Each row of a before or after table is a point. The points were changed in one or more steps. Then noise was added and the rows were shuffled. The steps act on columns, c1 being the first. Name the steps. A step turns or swaps two columns, mirrors them in a line or flattens them onto one, adds a multiple of one to another, or multiplies or shifts one. Angles are multiples of 10 degrees, from the lower column toward the higher: turns from -170 to 170, lines from 10 to 170 but not 90. Use the fewest steps. Two steps may share a column if one is a turn and the other turns, adds or multiplies; they go together, in the order done. Otherwise the lowest column goes first.

Before (12 x 3):
[[-18   7  14]
 [  7 -14  19]
 [-13  15   3]
 [-12  12  24]
 [ 51 -36  -9]
 [ 10 -61  69]
 [ 54 -51 -11]
 [ 55 -69  27]
 [-44   4   6]
 [-34 -45 -26]
 [ 29  13  57]
 [-48 -35  29]]
After (12 x 3):
[[ 37 -18 -12]
 [ 13 -44 -49]
 [ 17  -1 -14]
 [-77  -9  13]
 [-64   2  12]
 [-16  46 -44]
 [ 15  10 -22]
 [-16   3 -21]
 [ 20   1  -1]
 [-85  -8 -32]
 [-46 -14 -82]
 [ -4 -63   5]]
Steps: turn c1 and c2 by -140 degrees; turn c2 and c3 by -160 degrees

Before:
[[-42   4  45 -42]
 [ 49   1 -74   5]
 [ 35  32 -36  41]
 [  7  21 -50  17]
 [  5  -7 -45  46]
 [-27   2   9 -22]
 [-59  36  -5  -6]
 [-45  59  -1  31]]
After, 8 rows:
[[-54   1 -22  39]
 [-31  23  -3   6]
 [ 22 -49 -37  -3]
 [ 51 -37 -20  45]
 [-52  36  29  -6]
 [-43 -23 -18  61]
 [ 23 -17 -43  26]
 [ 72  -8 -55  -3]]
Steps: turn c1 and c3 by 20 degrees; turn c2 and c4 by 80 degrees

Before (11 x 6):
[[  9 -33 -13  36 -43  30]
 [ 33 -22  32 -55 -47  33]
 [ 13   8  75   9   5  18]
 [ 52 -39 -38   7   5  35]
 [ 12   0   2 -49   7 -26]
 [-80  67 -54 -30  47  23]
 [ 28  16 -46 -18   1  33]
 [-13  25 -62  18  26  37]
 [ 40 -18  -5  67  -1  -2]
 [-23  46 -47 -14   8  22]
 [ 21 -58  23   1   6  21]]
After:
[[ 35 -18 -46  67   0  10]
 [ 32 -24  53 -51 -55 -41]
 [-72  67  70 -34  53  37]
 [ 28  22  68 -21   5  22]
 [-14  28  53  16  24  36]
 [ 53 -44  43   5   1  16]
 [  8 -37   6  29 -43   2]
 [ 22 -62   7  -1   4 -29]
 [ 17   2  16 -52  11  12]
 [ 12   5 -26  15   3 -76]
 [-25  45  49 -15  10  31]]
Steps: turn c3 and c6 by -120 degrees; add -0.7 times c4 to c3

Before (14 x 9):
[[-44  17 -46 -40  74  32  -7 -19 -15]
 [ 15 -80  25   5 -27   1 -17 -36  24]
 [-16  33  -9  37 -23  35 -20  12  61]
 [ 17 -48  18  18 -31  40 -16   5  -6]
 [-32  -4  35  21  -4  -4 -58  39  30]
 [ 47 -16  27 -26 -34  -1 -24  -6  26]
 [-10  -3 -46  27  17   1 -71  -1  10]
 [-22 -37  25 -18 -42  35 -39 -19  13]
 [-64  13 -53 -12  55   5  11 -38  13]
 [-30  32 -31  -6  58  37  -3 -28 -19]
 [ 18 -63   9 -14   9  45 -21  12  49]
 [-53  14 -72 -34  43  -2  25  11 -14]
 [-49  -5 -82 -47  30  35  -1 -15 -20]
 [-48  -2 -59  -2  67  12  25  -6 -42]]
After (14 x 9):
[[ -3 -66   6  -2  11  45 -56  19  50]
 [-45  31 -74 -42  46  -2   6  54 -14]
 [-56  31 -54 -16  58   6  -1  15  12]
 [-36  29 -46 -30  73  33 -48  56 -14]
 [-14 -79  25  13 -27   2 -13 -61  23]
 [-18  40 -30  -5  58  35 -31  30 -19]
 [-34 -29  23   2 -41  34 -70 -59  12]
 [  0 -51  15  23 -27  39 -32 -26  -4]
 [-46  13 -60 -13  68  11  11  62 -42]
 [-45  11 -81 -40  28  36 -51  16 -17]
 [ 40 -30  27 -10 -32  -1 -33 -39  25]
 [ -5  36 -11  42 -23  36 -24 -10  61]
 [-13   0 -45  63  19   0 -48  15  11]
 [-31   9  35  47  -4  -3 -37  34  29]]
Steps: turn c1 and c2 by -20 degrees; turn c4 and c7 by 30 degrees; add -0.7 times c6 to c7; add 1 times c5 to c8

Before (10 x 11):
[[-19  -9  -6 -21  23  -3  25   9   2 -28 -19]
 [-16  -7  48 -18  18 -20  17   4  20 -29  20]
 [ 25 -11 -18   7 -22 -15 -49  14  -9   7 -95]
 [-11 -19 -14  26   8 -15  11  10 -11 -40  25]
 [ 19 -23 -15  37  19  -7  27  15  -9   8  18]
 [  3  14   7 -27 -12 -38  15  20  18 -12  19]
 [  9 -27  -5  -6  16 -24   6 -25  20   7  34]
 [ 10 -13  12 -23   2   9  26   7   2 -35  27]
 [ -8 -29   1 -21  16  -7   6  18 -14   9  34]
 [ 12  19  -3  -1  26 -12   6  10 -15 -22  31]]
After, 10 rows:
[[-10  16   7 -25 -11  39 -20  18   7  17  -9]
 [ -2 -31 -14  26   8  35 -20   9   3   3 -19]
 [ -3   4  -3  -6  14  26 -15 -27   5 -29 -30]
 [-12 -23  -8 -20  23  18 -16   9  12   4  27]
 [-17 -16  49 -17  17  32 -25   5  15   9 -15]
 [  6 -35  12 -24   2  10 -31   8  -5   3 -17]
 [ 17   1 -14  36  17   6 -32  13 -14 -26  -8]
 [  3  -1   0 -24  14   8 -19  18  -2 -30 -30]
 [ 20   8 -17   7 -24  15  79  14 -13 -14  71]
 [ 17  -4  -2  -2  25  14 -19   9  -9  26 -28]]
Steps: flatten c1 and c9 onto the line at 140 degrees; turn c2 and c10 by 120 degrees; turn c2 and c6 by 150 degrees; turn c7 and c11 by 160 degrees

Before, 11 rows:
[[-43  48  36 -30 -44   3 -17  23  21  17 -28  29]
 [ 25 -20   6  25  36  26  -5 -39 -36  -7 -23  32]
 [ 23   6 -31  19 -29  69 -11 -27  -6   2 -24  15]
 [ 34   3  44  28  23   5   7 -38  14 -34   4 -21]
 [ -1  40  38 -25  -6  -7  44   2  -4  35   2  -9]
 [  0  95   8 -25 -24   5  -4  10  16  30 -59  29]
 [ -4  32  37  17   1  17   1  28  17  40 -38  -8]
 [-47  58 -30 -48  -8  53 -20   8  60  39 -53  37]
 [-17  34  24  13  -9 -27  -4 -32   3  37 -17 -23]
 [  0   9 -15  48  34  35  -2 -18 -32 -42   6  -9]
 [ 48 -13 -19  40  29  10 -24 -13 -10 -14  29  10]]
After:
[[-45  48  29 -27 -44 -17   3  23  35  -2  32  26]
 [ -4  31  31  17  -1  -2 -11  23  28 -11  49  -9]
 [-19  35  23  13  -9   4  21 -32   7 -27  31 -21]
 [-43  61 -48 -44  -7 -34 -28   9  48 -11  67  38]
 [ -2  39  38 -29  -5  48 -10   5   3 -30  18  -8]
 [ 34   4  34  27  24  10 -10 -37  28  28 -20 -20]
 [ 27   8 -30  19 -32 -29 -42 -24 -18   5  24  13]
 [ 49 -18 -20  41  31 -23   2 -11 -16  -2 -32   9]
 [ 20 -24  15  26  35 -10 -13 -39 -35  17  16  33]
 [  4   9  -3  45  34 -12 -25 -17 -37  34 -24  -9]
 [  2  97   0 -25 -23  -2  -9   8  17   5  63  31]]
Steps: turn c3 and c9 by 20 degrees; multiply c6 by 0.7; turn c6 and c7 by -110 degrees; turn c10 and c11 by 150 degrees
